Rows are points. Before rounding, the points of a table are all equally far from one centre. They may lie mostly on one side of it. Where is the centre, to within rounding?
In the rows, zero is written as 128.

Points (9 x 3):
[[103 153 106]
 [143 103  70]
 [158 141  87]
 [ 96 145  99]
 [127  77 110]
 [161 142  97]
 [163  97 100]
 [168 113 114]
 [113 105  69]]
Centre: [128 119 106]

Points:
[[106 141  80 143 148  58 107 108 146 103 143 163]
 [ 94 166  84 164 123 115 127 148 177 147 155  95]
 [146 126 125  99 132 119 173 127 151 147 115 107]
 [119  97 101  99  97 114  90 131 138 185 136 152]
 [ 91 109 124 131 106 151 128  96 185 195 103 136]
 [ 85 107 123 167 108 101 102  84 183 178 160 139]
 [ 82 115  77  98 102 104  79 122 140 107 163 176]
 [ 78 112 146 177 116 116 158 156 140 137  96 132]
 [ 97  96 101  87  96 101 140 129 113 109 176 134]
 [121 116 153 122  91 155 111  86 122 156 139 183]
 [ 82 132 179 111  74 114 151 122 182 146 162 128]
 [130 134 128 101  83 102  94 127 142 148 171 101]
 [ 94 106 128  64 100 111 162 115 176 116 136 112]
 [ 55  78  77 149 125  98 108  96 148 128 124 150]
 [ 79 114 130  70 136 110 142 133 128 159 128 200]
 [ 92 131  66  97  89 118 140  82 167  99 168 140]
 [150 116 131 134 134 124 108  77 165 169 148 158]
 [124 121  78 155 118 141 109  96 176 158 106 118]
 [123 120 110 129 137 100  96 107 123 127 166 204]]
Centre: [ 87 140 120 124 118 117 128 115 147 136 135 145]

Points:
[[130  74 106 149  85  99 114 145 186 103 158  96 193 122 143 157 139 152
   99 116  90 172 111 155]
 [ 90  85 140 165  80 128 115 161 127 119 144 114 168 110 103 133 139 122
  154 131  98 194 126 129]
 [146  78 102 149 112 125 110 134 151 104 181  73 137 181 107 136 196 124
  114 109 116 157  79 140]
 [129 136 180 132 104  83  98 201 143 139 168  93 147 164 144 133 142 152
  108  89 100 143 101 147]
 [128 136 102 124 122 147 146 165 183 114 195 100 144 122 100 132 191 129
  107 153 135 122 113 133]
 [146  65 136 143 150 125 104 138 147 114 205 107 155 137  97 145 183 168
   92 113 122 109 104 168]
 [180 122 168 155  84  85 131 139 129 100 149  84 139 104 130 144 174 181
   96 101 167 110 141 157]
 [135 102  92 140 137  99 106 166 137  72 186 104 121 104 122 178 171 156
   93 123 149 160 113 137]
 [125  98 143 107 103 112 123 171 141  98 157 110 147 140 134 111 170 127
   91 127 100 152  56 142]
 [101 104 150 131 137  79 133 165 159 111 173  70 193 154 113 132 128 131
  115 119 135 151  94 146]
 [123 128 145 160  61 139 129 170 135  78 166 120 159 137 144  98 156 142
  111 105 111 181 138 183]
 [110 103 129 101 124 127 125 132 140 122 193  76 136 143 117 158 166 154
   95 123 106 111 102 198]
 [152  99 158 132  75 143 140 179 137  91 175 124 167 104 118 113 149 103
   87 146 103 157 120 167]
 [129 144 119 135  47 156 117 138 138  99 155 107 125 127 122 122 124 124
  102 157  94 145 131 160]
 [168  65 109 169  83 122 115 127 122 109 181  89 173 103 132 157 166 148
  120 120  98 147 118 192]
 [138  70 162 160  56 124 124 130 154  87 172  91 158 105 101  99 155 100
  102 117 142 137 106 175]
 [ 98  90 158 130  72 148 121 156 148 125 169 102 151 145 124 145 182  71
  142 142  97 144 109 125]
 [161 109 159 167 112 152 126 135 151 122 176 121 181 189 112 110 152 158
  123 106 106 144  92 150]
 [157 113  96 141  44 140 120 160 140 116 194 134 147 122 107 115 172 124
  100 144 124 140 154 179]
 [109 109 137 118  94  78  90 168 151 123 160  96 109 131 159 118 121 117
  119 103  89 151 119 176]
 [142 112 152 149 101  93 152 161 178 108 158 112 152 161 133 139 130 163
  103 111  61 109 109 124]
 [124 143 190 148 130  96 123 144  97 160 178  99 164 108  85 142 121 136
  108 114 126 135 118 151]
 [109 120 183 147 111 156 119 146 107 130 192  64 181 123 100 142 134 161
  125 123 124 133  97 148]
 [146 123 157 124  87 100 179 197 158 110 210 105 180 110 113 147 146 101
  101 100 126 127 128 140]
 [129 149 144 138  83  84 122 189 158 127 195  70 169 129 113 146 133 164
  132 118  99 138 121 173]
 [156  85 120 173 138  69 130 200 153 136 167 103 171 133 124 123 160 149
   76 103 125 151 120 155]
 [122  55 140  97  76 132 140 173 128 148 210  90 151 144 133 139 144 168
  103 105 114 123 107 148]
 [ 95 145 126 149  90 130  82 178 156 149 150  61 156 175 120 133 151 121
   94 125 130 154 128 113]
 [120  78 166 134  82 104 102 141 123 131 216 112 186 117 136 143 116 113
  130  96 138 109  86 158]]
Centre: [131 108 134 149  97 119 122 144 139 124 167 107 145 129 124 144 152 131
 110 101 129 134 132 135]

Points (30 x 24):
[[121  97 137 175 112 151 162  96 132  92 121 108  85 129 126 137 133 131
  157 135 164 199 132 126]
 [123 111 104 147 161 145  95 161  91 139 116 151 113  87 132 145  98 145
  202 142 161 173 161 109]
 [135 125 112 112 180 134 125 111  88 144  52 124 126  78 118 193 112 117
   89 152 157 151 179 140]
 [143 129  96 152 135 144 122 147 122 121  90  95 145 164 122 171  94 108
  197 177 169 163 115 152]
 [ 94 122 100 152 145 111 139 105 116 148  61  89 131 122 158 149 108 110
  159 163 153 181 163  74]
 [ 78 142 146 144 160 119 157 157 138 123  71 165 141  81  72 182  87  94
  109 108 157 154 100 129]
 [132 120 142 130 154 118 115 147  82 101  96  71 112 151 100 127 113 123
  141 182 147 187 160 141]
 [110 122 140 186 131 101 157 138 124 109  81  90 124  76  47 128 125 122
  169 113 117 196 180 143]
 [145  93 124 150 116 119 129 117 109 107  80  88 114 112 118 115 138 114
  137 135  86 207 184 128]
 [138 110 116 184 129 109 183 146 131 131  84  94 111  90  99 152  88 180
  147 147  96 173 144 170]
 [110 109 117  95 165 115 122 158 133 167 118 103 127 128 106 173 118 123
  146 142 109 222 176 112]
 [ 89 106  98  99 148 121 123 136 127 136  94  63  96  71 159 144 130  97
  103 143 137 154 153 143]
 [151 138 158 164 114 109 112 110 117  81 104 112 148 128  78 188 161 103
  151 130 148 177 174 106]
 [128 149 128 171 126 134 118 102 116 171 133 132 101  86 117 149 101 101
  135 128 130 167 167 185]
 [140 157 140 115 138 138 122 143 105 113 106  76 130 152 142 130  84 124
  159 150 148 185 192 128]
 [146 113 117 126 129 162  92 167 106 160 106 103 114  80 116 105 160 142
  137 145 120 162 200 112]
 [128 130 154 144 110 162 121 117 129 115  64 100  82  89  62 140  91 184
  132 100 128 115 151 117]
 [145 116 170 129 147 138  92 143 131 113 100  91 125  74 121 175 141 163
  124 101 125 178 189 159]
 [143  97 101 153 141  95 111 119 127 105  82 191 136  90  81 155 141 148
  166 142 127 185 151 132]
 [110 134 164 154 106  83 118 130 138 120 107 101 104 142 118 171 134  92
  163 106 154 153 167 181]
 [137 182 120 142 138 123 131  79 112 122 134 112 108  87 112 127 141 113
  141 137 154 171 132 149]
 [138 110  93 166 156  92  88 115 116 147  98 146 114  95 107 150 136 138
  161 139 150 200 144 150]
 [113 129 140 163 126 137 125  82 112  95 122 149 107  72 116 134 156 111
  155 140 101 146 177 107]
 [106 161 127 164 141 178 107 130 120 144  58 113 123  64  90 159  75 124
  164 105 172 171 175 155]
 [112  86 114 132 151 167 112 145 100 183  90  95  95 119  83 161  77 118
  195 152 143 137 164 153]
 [142  61 126 149  70 173 117 157 122 128 114 112 120  85 103 193 112 155
  150 130 151 184 166  91]
 [107 140 158 141  93 142 151 122 144 122  73 109 130  51 138 164 167 149
  159 142 154 206 144 131]
 [153 180 142 158 142 137 100 163 102 176  89 141 106 106 130 178  97 101
  174 129 147 165 155 123]
 [123 134  97 179 121 177 102 108 112 137  77 114 123  86 137 126 141 130
  138 120 170 158 183 168]
 [102  82 143 143 139 120  89 127 110 165  69 115 113 109 112 146 123 148
  196 167 136 187 150 148]]
Centre: [127 117 126 134 129 136 143 146 138 128  90 116 130 100 101 155 117 119
 144 135 144 143 151 124]

Points:
[[129 125 155 132 123  95 106 153 167 158  89  46 127 139 115 137 164 142
   91 167 157 109 132 134]
 [121 140 196 106 125  95 121 174 125 114 120 101 115 121 144 181 163  73
   94 183 150 120  86  97]
 [140 140 202 126  61 110  83 160 126 137 150  67 163 102 107 162 144  81
   74 154 147 132 105 151]
 [ 81 165 128  91  94 108 137 159 167 156 125  78 166 107  98 182 132 131
   70 134 145  89 111 134]
 [ 84 147 120  83 112  97 100 146 107 172 100 128 145 131 110 178 163  84
  101 154 168 100 130 142]
 [ 75 134 139 126 143 102  65 140 134  97  97  92 148 114  93 202 153 128
  120 173 155 117 126 135]
 [ 45 159 142 120 119  68  93 136 136 184 131  89 129 121 102 161 166  74
  141 137 124 136 123 109]
 [119 119 141 125  77  76 142 128 128 145 118 130 119 132 122 187 167  93
  135 161  99  62 120 147]
 [132 131 138 164 135  87 120 145 129 171 107  95 106 139 114 139 169  57
   82 138 148 115 117 127]
 [ 93 191 163 111 110  86  80 174 134 154 116  89 125 151  88 176 125 103
   91 154 109  90 108 127]
 [ 76 145 127 105 137  96  82 136 126 174  99  81 168  90 144 157 183  97
   74 143 107 106 131 132]
 [ 74 134 135 167 151  73 109 114 116 143 138  88 155 150 101 179 112 100
  106 118 141 105 143  96]
 [127 169 156 125  94  61  81 164 121 141 110  89 168 112  95 160 159 140
   81 145 113 122  94  91]
 [116 138 139 114  80  31 101 137 141 128 133 109 125 146 113 162 146 113
  116 186 162  82  94 108]
 [129 126 153 166 103 112 178 159 146 165 124  77 119 112 140 161 122 114
  112 138 112  74  99 129]
 [ 79 142 154  85 144  73 140 147 104 127 131  84 174 132 123 166 172  68
  117 149 183 119  80 126]
 [102 144 135 111 162 103 125 105 155 159 166  90 145 154 102 204 124  73
  102 131 147 156 129 109]
 [121 110 147 129 115  97 108 125 108 155  92  85 135 130  74 183 170  71
  107 161 117 139  89 169]
 [ 81 170 144 142 102  54 108 132 141 143 129  52 125 151  99 153 171  88
  109 143 158  82 145 129]
 [ 96 156 155 125 113  79 137 109 112 129 124  63 105 122  92 118 155  84
  105 138 156  95  98  92]
 [125 146 182 117 121  61 111 139 135 126 112  93  88 104  84 159 153 126
  151 107 117  91 112 111]
 [ 93 125 162 107 134 111 117 151 154 114 116 141 106 119  94 133 140 105
  134 121 145 131 164 150]
 [137 129 134 143 108 116 143 158 160 129  84  73 120 125 110 161 154 137
  136  97 158  94 119 117]
 [103 148 118 127  88 104 135 125 134 105 113  74 111 141 119 112 191  82
  113 129 166 127 108 133]
 [ 81 130 178  84 147  91  91 145 131 129  94 161 160 131 120 171 138  94
  122 160 127 111 137 117]
 [108 144 154 116 111  54 143 142 128 131 128 121 131 124 128 188 164  64
   82 147 147 140 179 128]
 [108  98 177  93 101  53 109  95 117 157 149  73 123 135 110 187 135  59
  133 129 155 112 111 154]
 [116 132 158 127 123  74 109 137 160 162 110 127 102 148  79 191 166  90
  107 162 128 144 131 132]
 [102 112 154  91  80 103  96 141 143 108 120  80 124 143 105 130 160  88
  109 191 152 153  92 115]
 [157 158 128  98  99 115 114 144 127 142 162  64 138 100  73 176 133 128
  128 134 124 162 150 162]
 [131 151  91 128  68 111 155 125 127 108 160  74 130 121 148 138 166  77
  129 145 142 124  78 142]]
Centre: [120 146 148 120 117  92 110 131 142 132 131  90 152 113 133 160 133  97
 125 143 131 120 114 137]

Points (31 x 24):
[[136 149 115 132 156 116 117 168 165 100 137 124 149 137 132 145 164 101
  151 168 125 166 219 128]
 [104 185 143 103 115 127 107 150 141 126 152 119 184 141 109 146 170 132
  109 137 108 136 186 113]
 [146 126 148 114 119 108  57 139 132 127  96  97 211 132 115 111 111 112
  172 141  92 164 191 138]
 [170 162 144 168 150 135 122 144 129  94 106  90 135 101 126 145 137  99
  165 158  68 129 189 149]
 [170 144 128  72 128 112  76 157 120 116  57 118 143 169 125 132 151 123
  117 141  69 137 192 107]
 [170 137 127 138 103 107 106 162 130  80  97 133 111 128 118 157 123  84
  140 152 123 165 217 132]
 [160 118 134 142 109 114 126 133 154  83 102  92 161 133 105 181 141 114
  143 189 124 158 180 113]
 [124 144 174 115 133 138 122 157 130  91 116 141 170  92  95 166 147 109
  139 131 125 128 192 142]
 [172 164 137  91 144 112 109 143 106 121 170 132 138 143 151 139 119 111
  147 154 103 171 201 135]
 [137 109 159 127 135 109 128 148 123  88 111  97 217 106 106 149 130 118
  128 140 135 139 177 144]
 [156 139 123 134  83 113 139 112 164 108 114  97 176 159 112 145 156 118
  121 143 128 153 196 101]
 [139 151 135 113 110  95  75 161 104 106 100 139 191 123  99 136 150 107
  155 161 111 160 171 164]
 [160 155 137 140 142 101 137 154 142  73 120  83 163  85 118 129 126  84
  106 167  98 187 149 135]
 [113 112 135 104  82 133  90 161 138 108  88 136 171  74 119 135 178 127
  157 144  61 156 187 160]
 [154 169 118 161 111 135 113 157 159  86 137 125 157  90 138 144 160 118
  160 122 112 151 175 156]
 [131 127 149 126 142 114 101 159  96  65  71  99 156 134 108 140 112 105
  149 164 138 114 154 125]
 [154 147 144 103 110  96  68 181 126 114  77 151 173  88 137 161  95 154
  141 158 100 137 175 127]
 [180 129 150 103 121 107  82 144 125 128 109 108 143 103  94 172  88  95
  149 115 125 167 172 153]
 [ 84 136 180 140 119  76 142 147 102 136 101  83 152 101 126  99 139  92
  148 132  99 155 187 119]
 [113 112 141  93 107 101  83 179 176  73  93  72 181 110  79 132 127 138
  127 142  93 186 169 114]
 [114 165 133 134  89 109 120 107 118 140  75 104 150  78 164 133 174 154
  155 108  89 175 165 108]
 [149 135 101 143 121  84  69 142 164  76 102 160 163 100 147 149 137 127
  149 194 111 156 184 123]
 [138 136 110 141 138 131  89 141 128 125 113 145 190 105 102 155 154  97
  118 146  96 186 166 123]
 [156 169 143 123 113 102 136 176 144  85 126  95 143 127 124 130 153 118
  153 167  89 221 165 165]
 [153 141 138 123 112 135 114 166 124  94 122  98 140  93  92 106 154 114
  133 191 134 143 181 145]
 [117 169 127 137 116 116 105 158 100  93 102 145 169 113 114 135 157 139
  126 156 146 137 211 131]
 [123 159 133 130 105  96  91 195 116 127  99 112 152 111 137 122 155 119
  170 119 101 151 196 116]
 [173 169 147  92 101 104  88 133 122 114 103 136 184 135 122 181 155 150
  134 141  91 144 197 145]
 [127 140 111 119 104 111 126 176 112 121  88  65 189 129 136 122 155 148
  151 113  95 176 200 142]
 [141 151 149 136 123 128  47 128 139  61  93 107 160 122 116  77 174 136
  111 143 101 184 206 146]
 [149 115 128 148 130  99  86 166 146  63 103 124 185 100 116 104 160 140
  128 114 117 166 173 115]]
Centre: [108 129 135 114 130 106 107 117 153 108 100 111 123 128 140 127 115 145
 115 141  89 153 167 160]

Points:
[[127 106 137 167 109 148 141  90 163 188 165 123 127 130 193 134 160  92
  113 116 141 159  75 157]
 [118 117 154 164  92 163 136 103 157 154 173 116 111 102 174 130 130 108
   82 143 129 198  99 195]
 [ 97  77 150 167  98 162 162 106 170 121 131 147 119 123 189 130 132 100
  105 155 154 154  76 181]
 [118  75 148 177 116 131 119 100 183 161 164 123 152 121 177 146 147  86
  135 151 112 164 113 186]
 [118  71 117 101 146 206 130  79 137 144 127 137 136 138 153 141 146 137
  121 144 136 169 138 166]
 [ 94  95 145 117 116 153 113 114 164 143 166 152 105 139 177 129 181 110
  104 111 121 150 128 166]
 [104  87 112 137 103 149 103 112 173 161 156 153 126 162 169 161 149  87
  136 142  84 132 121 195]
 [ 92 116 122 150 108 125 149  91 125 130 120 170 129 127 155 128 141  78
  162 129 135 155 146 174]
 [107 104 107 172 117 164 143  89 172 142 153 143 114 141 162 121 175  97
   81 162 140 153 149 176]
 [ 88  84 121 154  92 150 175 109 187 132 148 145 141  88 160 128 150 137
  114 146  99 162 101 150]
 [ 74 108 138 156 113 170 115  95 167 157 150 133 137 126 170 133 142  60
  137 146 123 143  95 202]
 [ 87  83 105 131 110 155 146 100 182 127 179 128 139  89 162 174 107 104
  107 179 148 161 109 180]
 [126  98 118 140  80 140 134  87 192 137 145 150 118 121 171 134 168 112
   90 130 145 165  79 196]
 [104 115 148 132 148 125 110 115 170 159 182 176 116  99 163 152 149 104
  101 153 120 134 103 138]
 [125 119 155 115  84 151 153 106 187 157 163 183 132 132 158 147 149 108
  123 157 133 194 111 185]
 [117 124 138 200 143 170 143 123 186 172 159 134 120 124 165 169 146  59
   97  95 151 139 105 160]
 [ 87  94 132 141  98 146 153 118 177 157 158 155 127 118 193 121 116  89
  116 106 128 133 114 168]
 [ 96 150 121 161 100 188 124 115 190 126 136 140 109 111 172 176 115 102
  112 180 124 169  84 139]
 [107 125 124 129  93 141  95  95 158 145 144 134 117 112 165 130 168  92
  137 177 114 148  97 178]
 [104 120 138 138 113 153 139  87 172 129 136 106 114 118 135 151 149  72
  142 145 130 175  56 191]
 [109  97 144 162 115 164 140 120 174 148 145 154  93 104 207 126 160  96
  120 119 141 152 101 174]
 [121 114 152 193 106 119 156  80 166 162 144 163 105 128 157 140 140  89
   95 125 137 154 107 186]
 [146 113 119 101 103 157 162  80 171 147 143 152 139 137 153 118 160  92
  127 129 120 145  86 172]
 [ 83 115 154 121  86 161 146 107 118 132 137 138 114  84 161 166 151  76
  101 103 158 167 112 173]
 [ 97 145 117 164 119 154 147 119 182 152 147 134  83 106 166 127 154 115
   82 135 134 191 122 174]
 [ 77 111 132 153  83 171 159 109 170 162 147 132 112 121 188 138 160 106
  104 151 125 187  96 158]
 [ 99 122 144 116 114 153 131 108 181 169 166 150 130 113 154 122 177  96
  155 122 137 131 105 157]
 [126 100  97 167  87 149 122 119 183 136 154 106 105 156 117 140  98  69
  146 108 121 139  86 163]
 [102 108 130 132 103 154 116 136 176 139 117 124 109 135 199 159 172 111
   95 108 134 136  98 139]
 [122  87 137 132  98 143 136 108 166 155 131 152 109 107 178 176 156  57
  127 134 156 167 120 200]]
Centre: [123 109 115 159 117 166 128 137 139 144 144 149 141 125 127 162 134 116
 117 132 141 157 103 166]
